Each row is a point. Examples show where two turns around zero, p and q, send a point. Where does a point land after both, in the order given? Backwards means that the second turn is done in reverse. Each puzzle has new turns, and all numbers are rounded.
In the rows, zero is written as 128.

Turn p:
[114 141  76] -> [110 147  79]
[127 133 147] -> [125 128 147]
[115  96 120] -> [129  96 112]
[161 137 162] -> [155 141 166]
[123 133 135] -> [121 129 135]
Turn q:
[161 142 101] -> [136 132  84]
[138 122 100] -> [116 118 102]
[113 115 163] -> [138 121 166]
[101 133 148] -> [122 141 159]
Where do these land?
p, then q: [133 132  94] -> [111 139 100]
p, then q: [118 145 102] -> [104 148 118]
p, then q backwards: [124 103 140] -> [135 102 135]
p, then q: [149 119 106] -> [131 126  97]
p, then q: [106 158 174] -> [138 146 183]
q, then p backwards: [138 111 152] -> [142 107 147]

Turn p:
[140 100 164 160 162 145] -> [146 127 162 182 143 138]
[110 153 153 153 117 143] -> [116 152 165 128 108 122]
[113 128  93 131 146 137] -> [ 94 120 114 131 138 146]
[144 101 100 108 132 149] -> [138 117 105 122 149 165]
[120 120 154 101 116 125] -> [150 115 146 105 134 117]
[164 163 105 132 121 125] -> [125 170  91 126 125 123]
[122 138 123 122 158 121] -> [109 125 125 136 151 115]
[ 86 157 132 106  96 103] -> [109 117 137  78 103  95]
[153  92 128 140 104 105] -> [165 110 107 144 101 132]
Turn q:
[ 99 157 141 130 133 130] -> [ 88 125 143 124 122 131]
[114 142 139 155 107 116] -> [120 124 167 137 122 118]
[131 153 164 131 113 143] -> [115 138 161 116 137 157]
[108 150 134 145 102 119] -> [113 131 165 133 111 121]
[128 146 132 109  94 140] -> [129 152 144 115 103 147]
[134  63 124 128 174 120] -> [156  78  80 132 154 118]
[159 116  97 103 141  91] -> [154 145  94 107 134  88]
[144 141 118 138 132 147] -> [126 149 125 146 139 137]
[135  83 103 113 156 146] -> [151 110  73 141 130 135]
Where do these land?
p, then q backwards: [139 104 128 146 128 147] -> [131 117 130 139 114 159]
p, then q: [151 155 130 145 152 122] -> [101 137 143 142 138  99]
p, then q: [ 88 110 155 150 167 145] -> [119  72 153 131 154 148]
p, then q backwards: [127 160 138 136 125 138] -> [136 160 122 125 117 120]
p, then q: [113 114 137  98  87  77] -> [186 130 115  92 106 107]
q, then p: [140 141 155 101 120 103] -> [141 124 129  97 159 110]
p, then q: [132 108  85 124 108 132] -> [142 140 103 151  98 146]
p, then q: [133 132  96 123 138 161] -> [ 98 133 106 147 120 149]
